Every row gives one point. Any point is a mix of the corners, with weights that add up to 1. It lies inside the corners' shape when no weight is negative. Say inside or outside, and name the corners with a negative weight.

Corners:
(1): [ 39  17 -17]
(2): [-16  60  37]
(3): [-11 -25 -11]
(4): [ -9 -36  24]
Points:
[ -2 -23  17] -> inside
[ 9 -6 -2] -> inside
[-13  46  29] -> inside
[-1 35 10] -> outside (4)
[ -8 -27  10] -> inside
[ 32  15 -13] -> inside
[14  4 -8] -> inside
[-7 16 12] -> inside

Corners:
(1): [-13 -16  45  24 -29  37 -36 -13 -18]
(2): [43 38 19  3 19 20 29 -6 45]
(3): [ 26   8  -6  11 -31  40  28   7 -59]
(4): [-26 -26  -4  10   6  15 -32  12  -3]
(5): [ 41  24   0 -60   8 -24  47 -25  43]
(6): [ 18 -22  25 -27  -9 -15 -35 -15   0]
(7): [ 40  54 -28 -44  19  18  47   6  30]
(8): [-28 -27  32  26 -10  -4 -56  35 -41]
(9): [ -2 -12   6  26 -58 -10 -53  18 -29]
(10): [ 27  43 -36 -42   9 -26   1 -47  34]
Points:
[  4   0  14   8 -18  16 -20  -3 -14] -> outside (5)
[  5  -1  15   1  -5   2 -19   8  -9] -> inside
[-12 -26  24  40 -32  24 -40  22 -42] -> outside (5, 7, 10)
[  4  -6  21  26 -26  12 -16  17 -16] -> outside (6, 7, 10)
[ 25  10  18 -15  -5  18  14   1  -6] -> outside (4, 9, 10)
[  7 -15  15   4 -14   3  -9  13 -18] -> outside (1, 7, 10)
[  8 -15  18  -7 -22  14 -14  -6 -12] -> outside (2, 8, 10)

Corners:
(1): [ 10   9 -17 -28   7   1   3 -10  16  -3 -17   1  -2   9  13  -7  13   4]
(2): [  2   2 -19 -11  21 -11 -17  17 -30  42  -2 -19  -5   9  -6 -19 -13   6]
(3): [ 10   7  25   0 -18   9  -5   6  -9 -22  14  23  15  -5   0   3  -9  20]
(4): [  2  20   6   1  25 -28  18  42  14  28 -18 -23  29  17   0  -5 -14   3]
(5): [ -1  34 -21   0  14  -6  10  11  18   2   9 -27 -13  10  -9  20  -5  15]
(6): [-36  60 -14  17   5  -3 -17  21 -37 -32   1  31  -6   7 -21  20  16  16]
(7): [-27  -9  21  25  -5   4  17 -22  13  -6  17   3   3  11   6 -40  37  -7]
(8): [  6   6  15 -36 -29  31   4  31  -8  -8  -5 -10  29 -29   5 -15 -46  13]
(9): [  7  18  25  -1   8   4  35  28 -18   5   9 -15  -6 -21   9 -20   9  18]
(10): [  9   5   5  26 -15   0 -10 -11 -12 -16  -5 -16  11   5  13 -24 -12  15]
(11): [  2   8  26   4  45  24 -16  -6 -17 -30  18 -18  10 -18  10 -17  43 -15]
(12): [ 11  10  10   0  -3  -2 -14  28 -11 -46  -6  38   4 -25 -16   1 -19  13]
(13): [ -2  27 -28 -25 -23 -28 -15  -6  29  16  14  20   0  -5   2  13  18  14]
(14): [-14 -10 -13  26   8  -5  -9  27  -7   7   5 -14  13  27   0  -5  47   6]
(15): [  5  51 -23   9  42   7 -39  24  21  -3  -7   3   3  -7  -1  20 -10  25]
(16): [ 11  -1 -10  -5 -39   0  20   1  28  43   3   3   2  -1  20 -20  -5 -16]
(17): [  9  22  12   4 -42  -5 -40 -16  25   3 -14  30 -28  16 -15 -25   6 -19]
(18): [ -6  19   2   2   8   8 -31  10 -12   1 -29   9  -7 -19  12  13 -26  14]
(19): [  5   4  42  -3   7  32  20   3 -41 -17  -7  -8  37 -43  -8 -19   2  15]
Points:
[-5 26 -1  0  1  0  1  1 14 -8  0  2 -5 -1  4 -6  6  2] -> outside (2, 3, 14, 19)
[-6 19 -5  4  8 -4 -3 21 -8  6 -1 -3  6  0 -2 -1 -4 14] -> outside (1, 11, 17)
[ -4  15   4  -1  -6  -1   4   8  -3   5  -1  -2   5   1   1 -11   4   4] -> outside (12, 15)
[  0  13   8   2  -1   4  -5   4  -1  -5  -1   4   4  -6  -2 -10   6   5] -> inside
[  1  12   8  -9 -12  10  -4  12  -1  -4  -2   1   9  -9   2 -11 -11   7] -> inside
